Each row is a point. The ring and each string are closed loops that go straight from each point to the next, and from the last back to the first. Before rounding, they use only three directions, however many columns there are. How many times does the string pass through the ring? Passing back the other way cancels.
(in the rows, 128 means zero)

Ring (8 x 4)
[[191, 179, 149, 167],
[185, 173, 165, 172],
[160, 143, 169, 167],
[137, 115, 166, 151],
[117, 94, 159, 113],
[123, 100, 149, 97],
[143, 123, 138, 111],
[172, 156, 133, 144]]
String (32 x 4)
[[173, 162, 178, 143],
[166, 149, 159, 160],
[166, 148, 152, 179],
[172, 154, 157, 209],
[163, 148, 184, 172],
[151, 136, 188, 136],
[136, 115, 175, 164],
[124, 97, 160, 170],
[116, 94, 180, 115],
[132, 114, 173, 107],
[140, 121, 161, 122],
[132, 106, 139, 149],
[108, 79, 141, 120],
[100, 74, 156, 81],
[110, 89, 170, 63],
[138, 121, 165, 103],
[147, 128, 152, 135],
[128, 101, 134, 145],
[140, 119, 147, 139],
[139, 115, 142, 150],
[110, 81, 145, 137],
[104, 76, 161, 127],
[120, 99, 177, 117],
[141, 124, 178, 117],
[142, 126, 185, 126],
[151, 135, 185, 149],
[158, 144, 181, 133],
[159, 143, 165, 142],
[165, 145, 147, 182],
[180, 164, 158, 196],
[191, 181, 179, 181],
[182, 172, 182, 153]]
Times through: 4

Ring (10 x 8)
[[121, 84, 106, 135, 75, 114, 124, 106],
[113, 87, 113, 115, 84, 98, 127, 81],
[108, 94, 124, 101, 100, 87, 142, 59],
[114, 96, 133, 112, 112, 91, 163, 62],
[128, 96, 137, 142, 117, 111, 184, 88],
[138, 98, 134, 164, 117, 134, 187, 112],
[143, 103, 128, 177, 113, 155, 176, 131],
[142, 104, 115, 180, 100, 168, 152, 144],
[139, 97, 107, 175, 86, 161, 137, 145],
[133, 88, 103, 163, 76, 144, 128, 136]]
String (25 x 8)
[[156, 94, 105, 214, 83, 188, 150, 185],
[144, 85, 110, 185, 82, 150, 151, 151],
[126, 100, 118, 143, 100, 134, 144, 106],
[142, 78, 103, 183, 69, 144, 139, 154],
[141, 69, 94, 184, 53, 139, 125, 163],
[118, 102, 105, 127, 87, 134, 111, 101],
[119, 100, 113, 128, 93, 125, 128, 95],
[126, 78, 111, 146, 76, 110, 138, 113],
[125, 65, 109, 144, 65, 92, 140, 111],
[121, 93, 118, 131, 94, 113, 143, 93],
[104, 109, 121, 92, 108, 105, 126, 54],
[98, 98, 126, 79, 104, 75, 134, 36],
[114, 84, 128, 113, 98, 79, 158, 67],
[125, 84, 126, 140, 96, 102, 164, 94],
[114, 107, 129, 113, 115, 111, 152, 68],
[114, 104, 142, 108, 127, 92, 177, 51],
[130, 86, 143, 146, 117, 96, 200, 87],
[135, 87, 132, 159, 106, 116, 183, 109],
[125, 106, 128, 137, 114, 130, 159, 92],
[127, 118, 135, 140, 130, 142, 170, 90],
[150, 100, 136, 191, 120, 155, 200, 137],
[156, 86, 128, 209, 102, 155, 196, 160],
[134, 96, 121, 160, 101, 137, 159, 119],
[127, 112, 121, 143, 111, 148, 146, 104],
[142, 114, 115, 178, 107, 182, 147, 144]]
Times through: 3
String (31 x 8)
[[157, 85, 132, 209, 106, 150, 205, 156],
[143, 87, 125, 181, 98, 137, 178, 135],
[133, 98, 124, 156, 104, 136, 162, 114],
[126, 120, 128, 139, 124, 149, 156, 95],
[139, 110, 133, 166, 124, 153, 180, 116],
[153, 89, 138, 198, 114, 144, 210, 142],
[147, 93, 141, 184, 121, 135, 211, 125],
[125, 114, 139, 133, 131, 129, 177, 80],
[120, 110, 128, 125, 117, 126, 154, 81],
[128, 90, 129, 145, 104, 112, 171, 98],
[126, 80, 135, 140, 103, 89, 184, 87],
[117, 82, 134, 120, 104, 77, 174, 67],
[120, 88, 126, 128, 98, 98, 158, 84],
[112, 107, 124, 109, 109, 112, 140, 68],
[97, 112, 124, 75, 112, 93, 124, 36],
[97, 88, 119, 77, 90, 64, 124, 39],
[109, 77, 116, 105, 80, 74, 134, 68],
[119, 74, 116, 128, 78, 86, 144, 90],
[120, 90, 119, 130, 93, 108, 144, 91],
[109, 107, 121, 103, 106, 111, 131, 65],
[96, 101, 122, 74, 103, 79, 124, 35],
[99, 93, 126, 80, 101, 69, 136, 37],
[111, 83, 128, 108, 97, 75, 156, 62],
[125, 82, 126, 140, 95, 98, 165, 94],
[120, 79, 139, 124, 106, 71, 186, 67],
[122, 88, 143, 127, 118, 84, 192, 68],
[137, 77, 135, 164, 103, 103, 196, 109],
[133, 91, 130, 155, 107, 120, 177, 106],
[126, 106, 127, 139, 113, 130, 159, 94],
[134, 110, 136, 155, 126, 142, 181, 104],
[148, 101, 137, 186, 121, 152, 200, 132]]
Times through: 3

Ring (8 x 11)
[[163, 169, 117, 101, 99, 166, 117, 168, 136, 119, 123],
[157, 164, 105, 97, 97, 191, 128, 191, 133, 121, 117],
[129, 141, 104, 120, 115, 181, 140, 183, 130, 133, 117],
[99, 124, 115, 150, 138, 140, 144, 148, 131, 143, 128],
[82, 134, 126, 164, 146, 103, 139, 113, 133, 143, 143],
[88, 153, 134, 160, 140, 85, 128, 96, 136, 136, 153],
[108, 162, 137, 148, 132, 87, 119, 97, 139, 131, 151],
[144, 166, 133, 125, 117, 114, 112, 122, 140, 124, 139]]
String (29 x 11)
[[163, 135, 118, 113, 115, 167, 123, 172, 136, 130, 113],
[138, 138, 121, 129, 124, 144, 127, 151, 136, 133, 124],
[141, 120, 127, 137, 134, 135, 126, 144, 137, 139, 121],
[152, 130, 111, 115, 116, 180, 132, 184, 133, 133, 110],
[146, 187, 79, 76, 75, 249, 145, 240, 124, 114, 111],
[154, 146, 97, 99, 101, 212, 138, 211, 130, 127, 107],
[149, 127, 117, 123, 123, 162, 129, 168, 135, 135, 114],
[132, 152, 116, 123, 116, 153, 129, 157, 134, 129, 127],
[133, 150, 118, 125, 118, 147, 128, 153, 135, 130, 128],
[160, 125, 125, 123, 125, 149, 121, 157, 138, 134, 115],
[184, 174, 111, 83, 87, 191, 115, 191, 136, 114, 115],
[179, 216, 107, 69, 68, 194, 111, 190, 135, 101, 128],
[155, 200, 117, 95, 88, 158, 114, 158, 136, 110, 136],
[136, 157, 126, 127, 119, 129, 120, 136, 137, 128, 134],
[135, 128, 134, 142, 136, 114, 121, 125, 139, 138, 129],
[137, 136, 147, 148, 140, 82, 110, 96, 143, 135, 139],
[113, 181, 144, 145, 126, 69, 109, 80, 141, 124, 160],
[120, 138, 145, 156, 143, 76, 115, 90, 141, 137, 144],
[122, 129, 142, 156, 145, 84, 118, 98, 141, 140, 139],
[99, 171, 144, 156, 135, 63, 115, 76, 140, 129, 161],
[96, 193, 136, 144, 122, 79, 117, 88, 138, 122, 164],
[110, 182, 128, 134, 118, 106, 121, 113, 136, 123, 152],
[124, 151, 128, 136, 126, 119, 123, 127, 137, 131, 137],
[140, 120, 141, 148, 143, 99, 116, 112, 141, 140, 130],
[155, 148, 142, 131, 126, 101, 106, 112, 143, 128, 135],
[148, 122, 137, 140, 137, 114, 117, 125, 141, 138, 125],
[133, 143, 125, 132, 125, 132, 125, 139, 136, 133, 130],
[174, 137, 127, 113, 116, 150, 113, 157, 140, 128, 116],
[180, 179, 105, 79, 83, 204, 120, 202, 134, 113, 114]]
Times through: 2

Ring (8 x 14)
[[138, 119, 170, 106, 124, 145, 133, 100, 145, 124, 127, 127, 150, 139],
[121, 133, 184, 112, 125, 130, 131, 83, 155, 124, 141, 113, 143, 152],
[96, 153, 187, 124, 127, 110, 126, 72, 159, 128, 150, 96, 128, 165],
[91, 155, 152, 133, 131, 112, 124, 94, 143, 130, 131, 100, 116, 156],
[110, 139, 104, 133, 132, 133, 124, 136, 117, 132, 96, 121, 112, 132],
[131, 127, 111, 118, 124, 145, 125, 144, 114, 132, 92, 130, 124, 127],
[148, 118, 137, 104, 117, 152, 127, 134, 122, 130, 103, 133, 140, 129],
[152, 112, 154, 100, 119, 155, 132, 120, 132, 126, 113, 135, 150, 130]]
String (26 x 14)
[[137, 109, 121, 121, 136, 157, 137, 127, 128, 122, 99, 142, 141, 118],
[124, 129, 153, 117, 127, 137, 130, 106, 139, 126, 121, 122, 136, 140],
[113, 146, 201, 109, 118, 117, 126, 74, 160, 128, 153, 100, 139, 165],
[94, 164, 249, 109, 116, 95, 124, 33, 185, 127, 188, 78, 141, 190],
[93, 156, 203, 123, 127, 105, 127, 59, 168, 126, 161, 92, 132, 171],
[116, 129, 126, 129, 136, 138, 131, 118, 131, 126, 108, 125, 127, 132],
[113, 141, 160, 119, 125, 126, 126, 99, 142, 129, 129, 111, 129, 150],
[91, 162, 186, 124, 123, 103, 122, 74, 157, 131, 151, 89, 122, 171],
[76, 168, 165, 137, 131, 97, 120, 81, 150, 132, 142, 87, 109, 168],
[88, 150, 106, 147, 141, 120, 125, 121, 125, 130, 104, 111, 104, 139],
[120, 125, 102, 131, 137, 145, 130, 137, 118, 127, 92, 132, 122, 122],
[117, 138, 148, 119, 125, 130, 126, 110, 135, 129, 120, 115, 128, 144],
[99, 155, 132, 129, 124, 116, 118, 118, 127, 135, 115, 103, 109, 151],
[112, 139, 88, 134, 130, 135, 121, 151, 106, 134, 84, 123, 106, 128],
[129, 118, 59, 134, 136, 157, 128, 173, 94, 131, 62, 144, 113, 106],
[130, 122, 105, 123, 130, 149, 128, 142, 115, 129, 90, 134, 126, 122],
[125, 137, 156, 111, 118, 132, 124, 111, 135, 131, 122, 115, 131, 147],
[139, 134, 164, 98, 107, 136, 120, 118, 131, 134, 121, 115, 136, 148],
[155, 115, 133, 99, 113, 156, 126, 142, 117, 131, 98, 136, 141, 127],
[154, 103, 98, 112, 128, 169, 133, 157, 108, 127, 78, 151, 139, 108],
[134, 122, 134, 115, 126, 147, 130, 125, 127, 127, 106, 130, 135, 130],
[138, 127, 167, 103, 116, 140, 127, 108, 139, 128, 125, 121, 143, 143],
[162, 112, 193, 84, 107, 153, 131, 102, 146, 126, 133, 129, 163, 142],
[149, 122, 203, 89, 110, 142, 130, 88, 154, 126, 143, 120, 159, 151],
[130, 130, 170, 108, 120, 136, 128, 100, 143, 127, 129, 118, 141, 146],
[137, 113, 126, 118, 133, 154, 135, 126, 128, 124, 101, 139, 139, 122]]
Times through: 4
String (30 x 14)
[[148, 109, 103, 115, 128, 163, 131, 151, 111, 127, 83, 146, 136, 113],
[140, 117, 123, 114, 126, 153, 130, 134, 122, 127, 98, 136, 136, 124],
[132, 133, 175, 103, 114, 133, 125, 102, 142, 130, 131, 115, 141, 150],
[156, 121, 199, 84, 104, 144, 127, 99, 147, 129, 138, 121, 158, 150],
[166, 102, 156, 93, 116, 165, 134, 124, 132, 124, 110, 144, 159, 124],
[161, 94, 119, 107, 129, 174, 138, 141, 120, 122, 90, 155, 152, 108],
[136, 115, 123, 118, 131, 153, 133, 130, 125, 125, 99, 137, 137, 122],
[146, 107, 135, 112, 131, 160, 137, 123, 131, 122, 104, 143, 148, 120],
[145, 108, 159, 108, 129, 156, 138, 105, 143, 120, 120, 138, 155, 129],
[134, 113, 121, 122, 136, 154, 136, 127, 127, 123, 99, 140, 138, 120],
[124, 128, 151, 118, 128, 138, 130, 107, 139, 126, 120, 122, 136, 139],
[115, 142, 188, 112, 121, 122, 127, 82, 154, 128, 145, 106, 138, 159],
[98, 160, 242, 109, 116, 99, 125, 38, 182, 127, 183, 82, 141, 186],
[90, 160, 221, 120, 125, 100, 127, 45, 177, 126, 173, 86, 135, 180],
[103, 141, 155, 130, 135, 123, 130, 92, 147, 126, 130, 111, 127, 148],
[120, 130, 134, 123, 131, 138, 129, 117, 131, 127, 111, 124, 129, 135],
[100, 156, 188, 119, 121, 109, 123, 77, 156, 130, 150, 94, 127, 168],
[71, 182, 219, 125, 120, 80, 117, 47, 172, 133, 176, 68, 116, 193],
[75, 170, 166, 137, 130, 96, 120, 80, 151, 132, 144, 86, 109, 169],
[90, 149, 109, 145, 140, 121, 125, 120, 126, 130, 105, 112, 106, 139],
[111, 132, 102, 136, 138, 138, 129, 134, 119, 128, 94, 127, 117, 126],
[112, 141, 142, 123, 126, 127, 125, 112, 134, 130, 118, 113, 123, 145],
[103, 152, 150, 124, 123, 117, 120, 107, 135, 133, 124, 103, 117, 154],
[107, 141, 88, 137, 133, 132, 122, 147, 108, 134, 86, 121, 105, 129],
[120, 126, 62, 137, 136, 149, 125, 168, 96, 132, 67, 137, 108, 112],
[128, 121, 93, 128, 134, 151, 129, 148, 111, 129, 84, 137, 123, 117],
[127, 126, 123, 121, 128, 143, 128, 129, 124, 128, 102, 128, 128, 130],
[127, 139, 157, 108, 114, 131, 121, 115, 132, 133, 121, 113, 130, 148],
[141, 132, 150, 100, 109, 139, 121, 128, 124, 134, 113, 119, 134, 143],
[154, 117, 131, 99, 111, 155, 124, 144, 115, 132, 97, 134, 139, 128]]
Times through: 5

Ring (10 x 14)
[[96, 102, 171, 170, 130, 129, 110, 155, 124, 85, 144, 75, 163, 155],
[118, 117, 167, 179, 134, 120, 132, 147, 98, 110, 158, 88, 152, 132],
[140, 136, 147, 168, 136, 115, 150, 133, 94, 133, 153, 115, 131, 110],
[156, 153, 115, 138, 134, 117, 156, 116, 116, 146, 126, 151, 103, 96],
[162, 160, 92, 111, 127, 122, 153, 107, 140, 147, 101, 174, 88, 99],
[158, 154, 86, 93, 111, 129, 142, 108, 160, 134, 84, 179, 93, 129],
[148, 144, 95, 94, 104, 133, 132, 115, 164, 121, 84, 168, 104, 148],
[117, 119, 119, 106, 103, 140, 108, 133, 174, 90, 88, 133, 131, 176],
[91, 102, 140, 123, 111, 144, 91, 148, 177, 69, 97, 101, 150, 184],
[82, 95, 160, 149, 123, 139, 92, 157, 157, 67, 119, 77, 163, 174]]
String (23 x 14)
[[152, 150, 136, 170, 151, 110, 163, 123, 86, 152, 155, 127, 113, 75],
[142, 148, 114, 135, 141, 122, 144, 119, 131, 135, 118, 143, 104, 94],
[143, 144, 115, 130, 130, 124, 142, 121, 133, 130, 115, 145, 109, 112],
[165, 146, 130, 147, 115, 114, 161, 122, 94, 146, 142, 145, 121, 125],
[174, 177, 64, 89, 132, 123, 160, 92, 157, 160, 81, 202, 62, 77],
[155, 167, 59, 74, 129, 133, 139, 97, 187, 139, 60, 197, 66, 94],
[134, 137, 111, 116, 121, 130, 129, 123, 153, 117, 100, 145, 113, 132],
[155, 140, 126, 134, 108, 121, 149, 124, 115, 132, 126, 145, 123, 142],
[143, 136, 121, 125, 111, 127, 137, 125, 135, 121, 114, 142, 122, 144],
[127, 131, 118, 119, 118, 132, 123, 128, 155, 108, 102, 136, 121, 144],
[146, 131, 135, 137, 104, 124, 141, 130, 117, 121, 128, 134, 134, 157],
[124, 118, 122, 105, 90, 139, 111, 134, 168, 91, 91, 136, 137, 193],
[71, 97, 110, 78, 105, 161, 62, 144, 242, 43, 46, 118, 137, 203],
[87, 106, 125, 108, 117, 148, 86, 143, 198, 67, 80, 111, 138, 173],
[116, 116, 141, 137, 115, 132, 117, 141, 143, 96, 118, 112, 142, 161],
[108, 104, 164, 156, 110, 130, 114, 152, 126, 88, 137, 90, 163, 178],
[110, 116, 139, 137, 122, 133, 113, 141, 149, 93, 115, 109, 140, 152],
[62, 92, 152, 140, 138, 146, 76, 158, 185, 54, 103, 72, 156, 161],
[72, 88, 184, 180, 138, 134, 93, 167, 134, 65, 146, 50, 176, 161],
[82, 92, 196, 200, 144, 126, 108, 167, 103, 80, 169, 45, 179, 146],
[129, 116, 184, 198, 128, 113, 145, 150, 66, 120, 183, 80, 164, 137],
[147, 129, 161, 175, 118, 113, 153, 138, 77, 132, 165, 110, 146, 138],
[156, 135, 162, 182, 121, 108, 164, 135, 63, 143, 174, 113, 143, 127]]
Times through: 2
String (29 x 14)
[[129, 131, 119, 121, 117, 131, 125, 128, 152, 110, 104, 136, 122, 144],
[146, 137, 121, 125, 109, 126, 139, 125, 132, 123, 115, 144, 122, 146],
[137, 141, 98, 100, 115, 134, 127, 118, 169, 116, 85, 158, 105, 138],
[139, 149, 72, 73, 116, 140, 122, 108, 199, 116, 57, 180, 85, 130],
[163, 160, 70, 74, 105, 133, 141, 101, 176, 136, 67, 197, 81, 131],
[157, 161, 53, 53, 106, 139, 131, 97, 205, 128, 44, 207, 70, 130],
[139, 145, 84, 83, 112, 138, 124, 113, 186, 115, 68, 172, 96, 139],
[148, 147, 78, 72, 98, 138, 127, 110, 188, 117, 63, 183, 94, 154],
[152, 138, 105, 98, 89, 132, 133, 120, 154, 118, 91, 164, 117, 172],
[133, 125, 115, 102, 91, 137, 118, 129, 165, 100, 90, 146, 129, 184],
[86, 105, 107, 80, 103, 156, 75, 139, 228, 57, 52, 127, 131, 195],
[69, 95, 122, 94, 113, 157, 65, 148, 227, 45, 61, 105, 143, 193],
[61, 84, 146, 119, 114, 154, 65, 159, 205, 40, 84, 81, 162, 201],
[100, 99, 166, 156, 111, 133, 107, 155, 133, 80, 134, 84, 167, 183],
[118, 111, 161, 160, 114, 126, 124, 148, 115, 99, 143, 96, 157, 165],
[106, 101, 179, 177, 118, 126, 118, 157, 107, 89, 155, 74, 172, 171],
[107, 100, 186, 186, 120, 123, 121, 159, 96, 92, 165, 69, 175, 166],
[127, 120, 154, 159, 118, 123, 132, 142, 111, 110, 143, 105, 147, 150],
[107, 116, 143, 144, 129, 132, 113, 142, 145, 94, 120, 103, 140, 145],
[68, 94, 162, 157, 143, 140, 86, 159, 163, 63, 121, 66, 159, 150],
[66, 86, 182, 176, 139, 137, 88, 168, 142, 60, 140, 49, 176, 163],
[67, 93, 157, 147, 138, 143, 81, 158, 174, 58, 111, 70, 158, 159],
[97, 108, 147, 142, 126, 136, 104, 147, 154, 82, 116, 96, 148, 157],
[127, 117, 155, 156, 112, 125, 130, 143, 112, 107, 141, 105, 151, 161],
[112, 114, 142, 138, 116, 133, 114, 142, 144, 93, 118, 108, 144, 161],
[84, 106, 123, 108, 122, 148, 84, 143, 201, 65, 78, 110, 136, 168],
[80, 100, 118, 91, 106, 155, 73, 144, 220, 53, 62, 115, 140, 197],
[104, 113, 105, 80, 95, 151, 89, 133, 211, 72, 60, 140, 128, 196],
[118, 128, 96, 84, 107, 144, 105, 124, 199, 92, 65, 152, 112, 163]]
Times through: 1

Ring (6 x 14)
[[190, 137, 149, 105, 144, 126, 137, 154, 125, 157, 117, 123, 145, 146],
[173, 143, 148, 108, 137, 146, 135, 144, 132, 139, 136, 134, 154, 134],
[101, 130, 124, 154, 113, 149, 131, 129, 133, 124, 130, 126, 126, 132],
[67, 117, 107, 182, 101, 142, 132, 119, 136, 112, 124, 118, 111, 137],
[105, 108, 104, 173, 111, 128, 141, 113, 145, 96, 129, 119, 133, 149],
[155, 118, 123, 140, 130, 121, 142, 132, 137, 122, 122, 119, 142, 152]]
String (26 x 14)
[[72, 107, 99, 189, 102, 130, 137, 113, 140, 102, 120, 113, 113, 146],
[107, 116, 114, 164, 114, 129, 136, 126, 135, 120, 119, 116, 122, 146],
[136, 120, 121, 147, 123, 132, 140, 126, 140, 113, 130, 124, 142, 145],
[153, 112, 115, 147, 127, 123, 146, 119, 147, 99, 134, 123, 153, 153],
[165, 112, 119, 142, 132, 111, 145, 130, 139, 118, 119, 116, 145, 159],
[151, 121, 128, 139, 130, 117, 138, 141, 128, 141, 110, 114, 128, 153],
[144, 125, 129, 139, 128, 125, 136, 139, 129, 138, 115, 118, 130, 147],
[158, 124, 128, 134, 130, 130, 141, 131, 139, 119, 131, 126, 149, 146],
[174, 119, 127, 130, 135, 120, 144, 131, 140, 118, 128, 123, 154, 153],
[159, 114, 121, 143, 131, 113, 143, 131, 137, 122, 117, 116, 140, 157],
[132, 113, 115, 156, 122, 119, 140, 128, 136, 120, 117, 115, 130, 153],
[125, 119, 119, 154, 120, 129, 138, 128, 136, 120, 122, 119, 131, 146],
[116, 118, 116, 159, 117, 131, 138, 125, 137, 116, 124, 119, 129, 145],
[118, 115, 111, 161, 116, 135, 141, 116, 145, 98, 136, 124, 141, 144],
[49, 104, 91, 202, 93, 137, 136, 105, 144, 90, 126, 115, 111, 142],
[18, 111, 96, 210, 87, 140, 127, 117, 130, 118, 109, 107, 82, 137],
[89, 122, 117, 167, 109, 140, 132, 128, 132, 124, 120, 118, 115, 138],
[120, 125, 122, 150, 118, 141, 136, 126, 138, 116, 132, 125, 136, 139],
[108, 125, 119, 155, 113, 148, 136, 121, 141, 107, 139, 129, 137, 134],
[71, 128, 117, 169, 103, 156, 129, 123, 135, 117, 132, 126, 117, 128],
[57, 130, 119, 174, 101, 152, 124, 131, 126, 135, 118, 118, 99, 128],
[99, 127, 122, 158, 113, 142, 131, 131, 131, 129, 122, 121, 119, 136],
[118, 125, 123, 151, 118, 139, 135, 129, 135, 122, 128, 123, 131, 139],
[88, 118, 110, 171, 107, 146, 136, 115, 143, 100, 136, 125, 130, 136],
[7, 107, 89, 219, 82, 143, 128, 109, 135, 104, 115, 109, 85, 136],
[34, 106, 93, 207, 91, 135, 131, 112, 135, 107, 113, 108, 93, 142]]
Times through: 5
